Each row of a before or after table is a point. One or more steps were done to the points. Then noise was added and the rows were shuffled. The steps act on columns, c1 being the first. Name the steps. A step turns or swaps two columns, mirrors them in a line or flattens them onto one, adds a multiple of one to another, or multiplies or shifts one. Angles are multiples of 10 degrees, from the lower column toward the higher: turns from -170 to 170, lines from 10 to 170 but not 90. Use the fewest steps. Two steps may share a column if one is a turn and the other turns, adds or multiplies; they go together, in the order done. Otherwise the lowest column goes first.

Before (10 x 2):
[[-0.19 -0.24]
 [-0.09  0.01]
 [-0.72 -0.16]
 [-0.21 -0.35]
 [ 0.60  0.03]
 [-0.11  0.19]
 [-0.41 -0.05]
 [ 0.09 -0.50]
 [ 0.51  0.17]
 [ 0.12  0.69]]
After, 10 rows:
[[-0.31 -0.07]
 [-0.07 -0.15]
 [ 0.18  0.25]
 [-0.01 -0.41]
 [-0.10 -0.30]
 [ 0.07  0.78]
 [-0.03  0.11]
 [ 0.22  0.10]
 [-0.17  0.11]
 [-0.04  0.29]]
Steps: multiply c1 by 0.4; shift c2 by 0.10

Before:
[[ 0.02 -0.44  0.26  0.43 -0.13  0.54]
 [ 0.37  0.37 -0.18 -0.30 -0.06 -0.50]
 [ 0.36  0.19 -0.45  0.06 -0.22  0.04]
 [ 0.10 -0.32  0.17 -0.34 -0.31  0.18]
 [ 0.00 -0.88  0.07  0.21  0.00  0.47]
 [ 0.19  0.16  0.03 -0.08 -0.02 -0.46]
 [ 0.17 -0.08 -0.35 -0.07  0.05 -0.19]
 [-0.34 -0.57 -0.04  0.30 -0.39  0.29]
 [-0.01  0.41 -0.18 -0.38  0.17 -0.14]]
After:
[[ 0.21 -0.15  0.19  0.96 -0.48  0.29]
 [ 0.13 -0.09 -0.39  0.16  0.37 -0.78]
 [ 0.23 -0.31  0.07  0.18 -0.32 -0.17]
 [ 0.16 -0.03 -0.10  0.38  0.18 -0.78]
 [-0.09  0.05 -0.38  0.45 -0.09 -0.48]
 [-0.33 -0.36  0.19  0.82 -0.56 -0.03]
 [ 0.09  0.00  0.07  0.71 -0.89  0.19]
 [-0.04 -0.25 -0.54  0.58  0.20 -0.26]
 [-0.19  0.17 -0.17  0.14  0.41 -0.52]]
Steps: turn c1 and c3 by -40 degrees; swap c2 and c5; shift c4 by 0.50; shift c6 by -0.30

Before, 13 rows:
[[ 0.03 -0.11  0.05  0.11  0.19 -0.05  0.35  0.07 -0.11 -0.32 -0.01  0.17]
 [-0.80  0.11  0.37  0.34  0.37 -0.08 -0.07 -0.12  0.19 -0.39  0.09 -0.05]
 [-0.05  0.11  0.23  0.27 -0.29  0.07  0.13 -0.21 -0.11  0.23 -0.01  0.31]
 [-0.05  0.02  0.04 -0.37 -0.24  0.43  0.18  0.30 -0.37  0.10  0.03 -0.11]
 [-0.03  0.12  0.01 -0.02  0.47  0.60  0.01 -0.10  0.10  0.38  0.17  0.36]
 [-0.12  0.04  0.17  0.32  0.25 -0.02  0.05  0.03  0.01 -0.05  0.37 -0.11]
 [ 0.40 -0.13  0.38 -0.20  0.02 -0.08 -0.36 -0.10  0.00  0.00 -0.26  0.34]
 [-0.07 -0.30  0.10 -0.26 -0.11  0.00 -0.33 -0.45 -0.60  0.02  0.09  0.00]
 [ 0.38 -0.03 -0.35  0.31  0.03  0.47  0.08 -0.20  0.09 -0.20 -0.19 -0.69]
 [-0.20 -0.37  0.20 -0.16 -0.29 -0.11  0.70  0.52  0.11  0.13 -0.13 -0.01]
 [-0.19 -0.07  0.22  0.16  0.24  0.45 -0.18 -0.11  0.23 -0.06  0.37  0.55]
 [-0.07  0.42 -0.24 -0.47 -0.35 -0.14  0.21  0.05  0.61 -0.03 -0.04 -0.06]
 [ 0.25 -0.06 -0.41  0.64  0.22 -0.25 -0.19  0.14  0.25 -0.20 -0.21  0.37]]
After, 13 rows:
[[-0.06  0.18  0.24  0.67  0.25 -0.64 -0.19  0.07  0.22  0.27 -0.34 -0.34]
 [-0.24  0.83  0.29 -0.43 -0.16 -0.35  0.19 -0.08 -0.29 -0.20 -0.06  0.03]
 [-0.06 -0.18 -0.03 -0.10 -0.25 -0.27  0.73 -0.41  0.56 -0.29  0.26 -0.32]
 [ 0.60  0.20 -0.11 -0.09  0.18  1.48  0.03  0.33 -0.11  0.00 -0.08 -0.22]
 [-0.10 -0.19 -0.06  0.11  0.01 -0.11  0.33  0.07  0.10  0.34  0.01 -0.16]
 [ 0.16  0.04 -0.47  0.14 -0.04 -0.06  0.05 -0.09 -0.06  0.20 -0.20  0.07]
 [-0.23  0.04  0.30  0.35  0.31  1.21  0.05 -0.32  0.07  0.14 -0.22  0.64]
 [-0.09 -0.29  0.01 -0.36 -0.08  1.07  0.18 -0.30 -0.21 -0.24  0.08 -0.10]
 [ 0.28  0.26 -0.40  0.29 -0.75 -0.21 -0.09  0.05 -0.07  0.57  0.17  0.11]
 [-0.13 -0.10  0.00 -0.10  0.39 -0.20 -0.35  0.28  0.20  0.00  0.49 -0.19]
 [-0.04 -0.76 -0.07 -0.27 -0.09 -0.03 -0.35  0.34  0.14 -0.10  0.12  0.28]
 [-0.06 -0.01 -0.25  0.25 -0.10  0.17  0.16  0.32 -0.21 -0.38  0.12 -0.11]
 [ 0.23  0.16 -0.45  0.00 -0.13  1.10 -0.19  0.46  0.19  0.18 -0.13 -0.34]]
Steps: turn c5 and c10 by 140 degrees; turn c1 and c5 by 110 degrees; multiply c2 by 1.6; turn c2 and c9 by -60 degrees; turn c4 and c11 by 20 degrees; turn c3 and c11 by 130 degrees; multiply c6 by 2.5; turn c8 and c12 by -140 degrees
